Each point is reached from the start by the listed moves, each made once or not at all, plus a little noise. Is the number of moves made odd or even? Then give how often each move was made.
In the rows, 128 means zero.

Moves:
(1): [135 173 139 131 100]
(2): [ 79 151 164 155 138]
(3): [138 107 171 131 144]
Start: [129 125 162 110 131]
Points:
[127 126 164 111 129] => even (0, 0, 0)
[136 168 177 111 106] => odd (1, 0, 0)
[140 104 204 114 148] => odd (0, 0, 1)
[ 92 124 242 140 158] => even (0, 1, 1)

Moves:
(1): [116 124 124 123 142 107 130 129 160  96 135]
(2): [128 133 125 125 100 165 108 128  91 123 104]
(3): [158 110 127 106 143 147 106  98 120 104 177]
(4): [147 108 145 121 130  82 143 125 125 123 124]
(5): [101 138  98 163 130 114 109 108 149 116 142]
(6): [142 106 105 111 118 178 108  91 121 130 148]
(7): [122 133 121 150 126 147 149 140 119 130  95]
(8): [112 115 138 180 138 112 105 135 179 123 138]
(9): [100 140 134 149 124 151 122  99 144 130 132]
Start: [145 128 128 144 131 140 141 138 130 121 163]
Points:
[ 97 128 102 249 125 210  73  78 164  78 185] => even (0, 1, 1, 0, 1, 0, 1, 1, 1)
[ 82 133 130 232 123 184 116 129 183  83 127] => odd (1, 1, 0, 0, 0, 0, 1, 1, 1)
[101 132 141 212 110 186  92 116 160 112 154] => odd (0, 1, 0, 0, 0, 0, 0, 1, 1)
[ 95 127 117 189 146  82 134  87 196  73 184] => even (1, 0, 0, 1, 1, 0, 0, 0, 1)
[105 139  92 171 121 144 104 117 146  72 160] => odd (1, 1, 0, 0, 1, 0, 0, 0, 0)

Moves:
(1): [129 130 124 140 131 118 139 139 122 112 138 137 141 106 148 135 141 135]
(2): [127 132 128 121 127 114 129 128 136 125 125 125 124 115 132 127 131 132]
(3): [134 109 134 122 111 116 135 132 148 127 136 139 126 129 132 132 155 129]
(4): [140 131 119 121 127 112 130 129 126 128 145 128 129 135 119 130 123 135]
(5): [120 127 137 139 133 118 125 124 131 131 130 118 137 142 130 117 120 111]
(6): [126 117 109 125 108 124 112 136 113 112 142 130 114 109 143 138 112 138]
(7): [119 123 117 125 131 140 124 131 146 134 123 131 131 141 134 131 134 132]
(8): [110 138 125 122 138 127 131 136 120 141 135 134 126 126 118 129 131 131]
(9): [124 133 123 135 123 131 119 123 124 128 132 121 123 132 127 124 136 140]
(10): [114 127 126 129 140 139 136 119 128 124 117 122 119 118 117 140 142 131]
(11): [127 137 124 137 127 135 123 124 143 145 136 153 135 118 126 128 142 131]
(12): [131 132 130 125 121 116 128 131 128 124 124 141 135 134 144 126 134 106]
(13): [140 116 151 121 137 130 119 128 119 130 114 125 135 124 125 144 135 126]
(14): [134 124 134 139 142 130 133 129 123 131 130 129 115 122 147 129 125 133]
(15): [126 109 122 121 127 120 122 119 127 134 108 128 127 134 146 124 127 139]
(16): [134 130 130 124 127 135 133 112 114 137 115 113 124 108 157 135 118 129]
(17): [123 143 130 140 124 129 132 120 129 127 129 133 135 128 146 129 119 139]
(18): [119 125 124 110 131 137 124 115 130 124 129 130 128 139 128 117 128 132]
Start: [135 130 140 110 128 129 127 113 130 128 131 125 121 129 137 137 127 121]
Points:
[122 124 137  81 125  97 112 131 102  99 141 150 128  86 180 156 143 125] => odd (1, 1, 0, 0, 0, 1, 0, 1, 0, 0, 0, 1, 1, 0, 0, 0, 0, 1)
[111 108 136 118 127 129 108  70  89 108 105 102 125  89 225 161 125 161] => even (1, 0, 0, 0, 1, 1, 0, 0, 1, 1, 0, 0, 1, 0, 1, 1, 1, 1)
[104 124 109 137 116 124 122  88 132 128 113 151 139  87 249 161 137 131] => even (1, 0, 0, 0, 1, 1, 1, 0, 0, 1, 1, 1, 0, 0, 1, 1, 1, 0)
[137 103 133 136 130  89 142 112 159 126 146 146 137 140 215 139 148 151] => even (1, 0, 1, 1, 1, 0, 1, 0, 0, 0, 0, 0, 0, 1, 1, 0, 1, 0)
[141 112 136 100 134 101 155 113 141 100 153 156 120 115 179 150 180 127] => odd (1, 0, 1, 1, 0, 0, 0, 0, 0, 1, 0, 1, 0, 1, 0, 0, 0, 1)
[164 105 152  95 128 114 124 102 142 142 125 111 104 110 188 163 161 154] => even (0, 1, 1, 1, 0, 0, 1, 0, 1, 0, 0, 0, 1, 1, 0, 1, 0, 0)
[113 133 124 101 124  96 140  96 165 155 137 161 119 108 152 151 172 163] => even (0, 1, 1, 1, 0, 0, 0, 1, 0, 1, 1, 0, 0, 0, 1, 0, 1, 0)
